Each row is a point. Each copy is the shape, with its points in the same order, turned, moved and blurred by noise. Say if it was mirrored as well.

Shape (7 x 3):
[[-1.09  2.71  1.45]
 [-1.27  1.14 -1.83]
 [ 0.18 -1.57  0.53]
 [-0.21 -1.49  1.38]
 [ 2.44  0.04 -2.47]
 [ 1.28 -0.46  2.45]
 [-2.51 -1.05  0.14]]
Copy 1 (7 x 3):
[[ 1.19  2.49 -0.97]
 [ 1.90 -0.92 -0.37]
 [-1.96 -0.46  0.11]
 [-2.14  0.22 -0.44]
 [ 0.58 -1.63  2.94]
 [-2.04  1.77  0.91]
 [-0.98 -0.88 -2.37]]
Copy 1 is: only turned
Copy 2 (7 x 3):
[[ 2.64  1.72  0.23]
 [ 2.18 -1.53 -0.37]
 [-1.57 -0.85  0.42]
 [-1.27  0.24  1.16]
 [-0.10 -1.65 -3.29]
 [-1.52  1.95 -0.38]
 [ 0.27 -1.43  2.25]]
Copy 2 is: mirrored

Shape (11 x 6):
[[ 2.97  1.52 -1.35 -0.58 -0.05  2.31]
 [-2.24 -1.05  1.26  0.37 -2.26  0.71]
 [-2.55  0.27 -2.24 -0.16 -0.52  0.88]
 [ 1.53 -1.05 -0.05 -2.77 -0.78  1.74]
 [ 1.80  0.90 -1.26  1.58 -1.70  0.77]
 [ 0.14 -1.19  0.76 -1.17  1.07 -0.15]
 [-2.00 -3.34  2.42  1.97  0.00  1.29]
 [-1.07 -0.09 -1.42  2.40 -0.61 -1.26]
 [ 2.25 -0.68  1.85  0.96 -0.62  1.12]
 [-1.14  1.34  0.45 -2.11  2.15  0.61]
 [-0.77  1.47  1.31 -1.71 -0.65  0.27]]
Copy 1 (11 x 6):
[[ 1.30 -1.60 -2.71 -0.81  0.61 -2.33]
 [-0.07  1.90 -0.57  0.62 -2.22  2.16]
 [-0.95  2.17 -0.76  0.08  1.59  0.93]
 [ 1.63  0.79 -1.39  1.48 -1.05 -2.65]
 [-0.98 -1.44 -3.08 -0.70 -0.53 -0.18]
 [ 0.36 -0.19  1.09  1.70 -0.68 -0.87]
 [ 0.96 -0.05  0.35  3.26 -1.84  3.62]
 [-2.91 -0.59 -0.78  0.28  0.15  1.74]
 [ 1.20 -2.22 -1.29  0.81 -2.40 -0.06]
 [ 1.27  0.60  2.21 -0.55  1.11 -1.01]
 [ 0.70  1.12  0.79 -1.25 -1.40 -0.69]]
Copy 1 is: mirrored
Copy 2 (11 x 6):
[[ 2.37  0.80 -2.28  2.97 -3.14  1.20]
 [-1.69 -2.29 -0.62 -0.25 -0.78  1.27]
 [-2.44  1.28 -0.46  1.72 -0.45  0.61]
 [-0.16 -1.35 -1.27  2.05 -4.23 -0.48]
 [ 1.41 -1.10 -2.00  3.25 -0.33  1.55]
 [ 0.26 -0.74 -0.59  0.33 -2.29 -2.17]
 [-1.42 -2.06 -3.25 -2.30  0.12 -1.13]
 [-0.27 -0.54 -0.75  1.90  1.95 -0.20]
 [ 2.09 -2.22 -2.58  0.53 -1.66  0.09]
 [ 0.45  1.68  0.77 -0.32 -2.64 -0.73]
 [ 0.62 -0.51  1.22  0.11 -2.55  0.99]]
Copy 2 is: only turned

Shape (12 x 9):
[[ 1.73  0.43 -1.46  1.26 -1.36 -1.57 -1.40  1.51  1.79]
 [-1.15  0.18 -1.73  1.02 -1.77 -1.73 -0.12 -0.74 -2.05]
 [ 1.81 -0.20 -1.04  0.77 -0.12 -0.10 -0.09  0.87 -0.72]
 [-1.96  1.34  2.99 -0.59 -2.04  0.39  0.60 -1.81 -0.49]
 [-1.53  0.29 -0.96 -0.25  1.40  1.69 -0.65 -3.67  0.36]
 [ 0.49 -1.31  2.03  1.92 -0.47  1.15  2.47 -0.11 -1.11]
 [-0.47  0.65 -4.03  0.44 -0.49  1.09  0.79 -0.64  0.94]
 [-0.18 -2.33 -2.39 -0.39  2.60  0.10  0.66  2.20  3.05]
 [-1.24  0.45  1.66 -2.85  2.22  2.36  0.58 -1.45 -1.35]
 [-0.56  1.11  1.82 -0.90  0.97 -0.22 -0.08  1.18  0.33]
 [ 0.13  2.71 -0.45 -1.96  1.23 -4.26  0.36  0.47  1.74]
 [ 0.28  0.79  1.31 -2.49 -1.59 -0.86 -0.53 -1.89  0.55]]
Copy 1 (12 x 9):
[[-2.04  1.28  0.80  3.14 -0.06 -0.91  0.45 -1.75 -1.40]
 [-1.48  3.12  1.24  0.82 -0.90 -0.28 -1.19 -1.05  2.47]
 [-2.24  1.11  0.45  0.70 -0.12  0.51 -0.41 -0.27 -0.73]
 [ 0.84 -1.48  1.42  0.67  0.04 -2.03 -2.44  0.70  3.71]
 [ 2.10  1.07 -1.56 -0.09  0.52  0.34  0.93  1.19  2.43]
 [-2.60 -1.15  1.89 -0.24 -0.71 -0.03 -0.75  2.92  1.49]
 [ 0.89  2.21  0.60  2.32 -0.77  2.66  0.82 -0.39  0.91]
 [-0.09  0.79  2.54  0.44  1.18  1.03  4.27 -0.20 -1.86]
 [ 2.28 -1.14  0.46 -2.62  1.97  0.44 -1.19  1.26  1.54]
 [ 0.01 -0.39  2.04  0.13  2.38 -1.50 -0.91  0.31  0.05]
 [ 2.10  2.79  2.81  1.46  0.66 -2.97 -1.36 -1.10 -2.30]
 [ 1.71 -0.87  0.40  0.15 -0.68 -2.19 -1.82 -1.32  0.81]]
Copy 1 is: mirrored
Copy 2 (12 x 9):
[[-2.79  1.08 -1.58 -2.22 -0.32  1.02  1.55 -0.09 -1.59]
 [-1.59  1.71  1.80 -1.46 -0.37 -0.73  1.50 -3.03  0.09]
 [-2.03  1.37 -0.75 -1.15  0.70  0.39 -0.64 -0.92 -0.06]
 [ 1.34 -1.15  3.76 -0.50 -1.09  1.01  1.52  0.12  1.24]
 [ 0.77  0.17  2.69  2.44  0.85  0.52  0.18 -1.66 -2.70]
 [-2.15  0.38  2.44 -0.10  1.56  0.48 -0.91  0.92  2.70]
 [-0.60  3.03  1.28 -0.94  1.96 -0.35  0.09 -0.93 -3.23]
 [-3.66  0.99 -0.59 -0.01  0.58 -2.39 -1.72  2.05 -3.63]
 [ 2.13 -0.98  2.26  1.87 -0.38 -0.58 -2.87 -0.17 -0.18]
 [ 0.00 -0.41 -0.11  0.22 -1.47 -0.60 -0.25  1.22  0.42]
 [ 0.87 -1.65 -2.16 -1.77 -0.34 -2.93  2.36 -0.02 -1.70]
 [ 0.85 -2.38  1.41 -1.62 -0.71  1.10  0.37 -0.82 -1.16]]
Copy 2 is: mirrored

Shape (16 x 12):
[[-1.04 -1.56 -0.72 -0.55 -0.47 -3.56 -1.18  1.84 -1.92 -0.45  0.10 -0.06]
 [-1.41 -0.86 -1.28  0.21 -0.46  0.81  0.86  0.91 -0.92 -3.39 -1.04 -1.46]
 [ 2.46 -1.67  0.66  1.00  0.86  1.23  0.89  0.07 -1.46 -0.47  0.66  6.61]
 [-0.44 -1.12 -0.64  1.29  0.77  0.00 -1.90 -2.00 -1.34  0.63 -0.35 -2.13]
 [-0.60 -1.97 -1.14 -0.44  1.46  1.43  2.63 -0.28 -1.50 -0.47 -0.62 -2.22]
 [-0.84 -0.40 -1.38  0.27 -1.65  0.24 -1.28 -1.18 -1.43  0.05 -0.63  3.90]
 [-0.67  4.99 -1.18 -0.82  0.68  0.53 -1.71 -0.52  0.16  0.17 -0.91 -1.40]
 [-0.63 -0.64 -1.62  0.15 -1.54  1.10  0.71  0.00 -1.32 -0.28 -0.38 -2.12]
 [-0.94 -0.07 -0.83  0.25  1.22  0.84 -0.79 -0.95  1.81  0.48  4.31 -2.33]
 [-0.57 -0.89  0.20  0.34 -2.24  1.29 -0.46 -0.21 -0.65  1.18 -0.36 -1.89]
 [-0.85  0.38  2.11  1.02  0.00  0.96 -1.43 -0.56  1.10 -1.52 -0.83 -1.98]
 [-0.37 -1.09 -1.40 -0.34  1.14 -1.08 -1.50  0.43  4.05  0.94 -0.97 -0.24]
 [ 0.20  0.08 -1.42  2.15  1.43  1.48 -0.56  0.84 -0.64  0.27  0.63  0.00]
 [ 0.35  1.30  0.58  2.81  1.26 -2.05  0.45  0.24  0.75  0.52 -0.35 -1.84]
 [ 3.49  0.35 -1.38  0.11  0.29 -0.40  2.40  1.34 -1.20 -5.23 -1.13 -0.01]
 [-0.39 -2.00 -1.05 -0.35  1.14  0.46 -1.94  0.83 -1.77  0.78 -1.06 -1.28]]
Copy 1 (16 x 12):
[[ 0.32  2.05 -0.15  2.34 -1.11 -0.71 -0.08 -3.34 -0.78 -0.29 -1.15 -0.78]
 [ 1.75  0.57  0.34 -0.02 -3.60  0.48  0.63 -0.15  2.05 -1.40 -0.03 -0.62]
 [ 1.08 -0.36 -0.66 -0.04  2.25 -6.31 -1.52  1.65  2.39 -0.48 -1.62  1.10]
 [-1.01  1.10  2.57 -0.20 -2.16  0.18  1.25 -0.45  0.54  1.59 -3.06 -0.18]
 [ 0.19 -0.21  2.12  1.89 -4.11 -0.87  1.49  1.61  0.85  0.14  0.33  0.39]
 [ 0.46  1.30  0.66  0.87  1.90 -1.70 -1.25  0.07  3.27  0.40 -2.17 -2.08]
 [ 1.27  0.03  2.34 -0.23  1.81  3.04  3.69  1.07 -0.09 -1.02 -2.59 -1.75]
 [ 1.23 -0.02  2.84  1.07 -2.40  1.04 -0.13 -0.04  1.39  0.11 -0.58 -0.38]
 [ 0.19 -0.45  2.97 -2.29 -1.75 -0.16  0.18  1.06 -3.44  1.29 -0.64 -2.20]
 [ 0.84  0.96  3.21  0.61 -1.11  1.57 -0.98  0.01  1.08  1.52 -0.81  0.72]
 [ 0.68  2.16  0.89 -2.47 -1.19  1.94  1.11  0.67  0.20  0.35 -1.12  1.05]
 [-3.00 -0.83 -0.92 -0.42  0.28  1.59 -0.15  0.22 -1.11  0.34 -0.49 -0.69]
 [ 0.76 -1.63  1.79 -0.78 -0.52 -1.40  1.56 -0.48  0.82  0.99 -1.25 -0.12]
 [-1.55  0.80  2.39 -1.40 -0.01  0.01  2.64 -1.69 -0.76 -0.96 -0.08  1.30]
 [ 2.01 -1.09  0.11  0.21 -2.58 -1.58  0.89  0.12  1.43 -5.84 -1.33  1.36]
 [ 0.01 -0.17  0.49  1.90 -2.21  0.20  1.08 -0.69  0.41  2.09 -2.42  0.41]]
Copy 1 is: only turned
Copy 2 (16 x 12):
[[ 0.75  1.02 -0.28 -0.66  4.61  2.32 -0.19  0.84  1.93  0.09 -0.83 -0.33]
 [ 1.24 -2.21  0.88  1.63  3.80  0.27  0.15  0.26 -0.27 -0.94  2.17  1.36]
 [ 1.72  2.28 -1.73 -3.70  1.14 -1.14  4.18  1.52 -3.35  1.10 -0.62  0.32]
 [-0.03 -0.93 -2.15  1.13  1.24 -0.78  0.15  1.46  2.43 -2.10 -0.39  2.06]
 [ 2.32 -3.09  0.12  0.74  3.22 -2.42 -0.71  0.39 -0.14 -0.53 -0.43  1.98]
 [ 1.27  1.46 -1.73 -1.32  1.55  0.36  4.09 -0.30  0.69 -1.36  0.74 -0.77]
 [ 2.04 -2.20 -2.08  1.75 -1.92  1.70 -0.61 -0.53  1.97  0.35  1.77 -0.62]
 [ 1.19 -2.12  0.07  0.77  2.55 -1.48 -0.21  0.41  1.41 -1.38  1.29 -0.36]
 [ 2.03  0.94  1.42  0.31 -1.12 -1.77 -2.47  0.05  2.35 -1.49  0.46  2.91]
 [-1.11 -0.93 -0.71  0.90  1.98 -2.11 -0.20 -0.19  1.17 -1.75  0.45 -0.89]
 [-1.40 -0.48 -0.16  2.94  0.24 -0.17 -0.55  0.13 -0.37 -0.46  1.14  1.83]
 [-0.25 -0.93  0.42 -0.70 -0.42  2.48 -0.79 -2.25 -0.12 -2.15 -1.95  1.43]
 [ 1.03 -0.83 -1.10 -1.84  0.30 -0.81 -0.24  1.07  0.20 -0.79  1.59  1.87]
 [-1.44 -1.73 -0.09 -0.82 -0.05  0.62 -1.01  1.57  2.08  1.48 -0.08  1.99]
 [ 2.68 -2.88  1.54 -0.06  2.83  1.50  1.21  4.23 -3.15  1.23  1.03 -0.22]
 [ 1.23 -0.84 -2.82  0.25  2.58 -0.18 -1.18  0.30  0.57 -2.14 -0.30  1.02]]
Copy 2 is: only turned
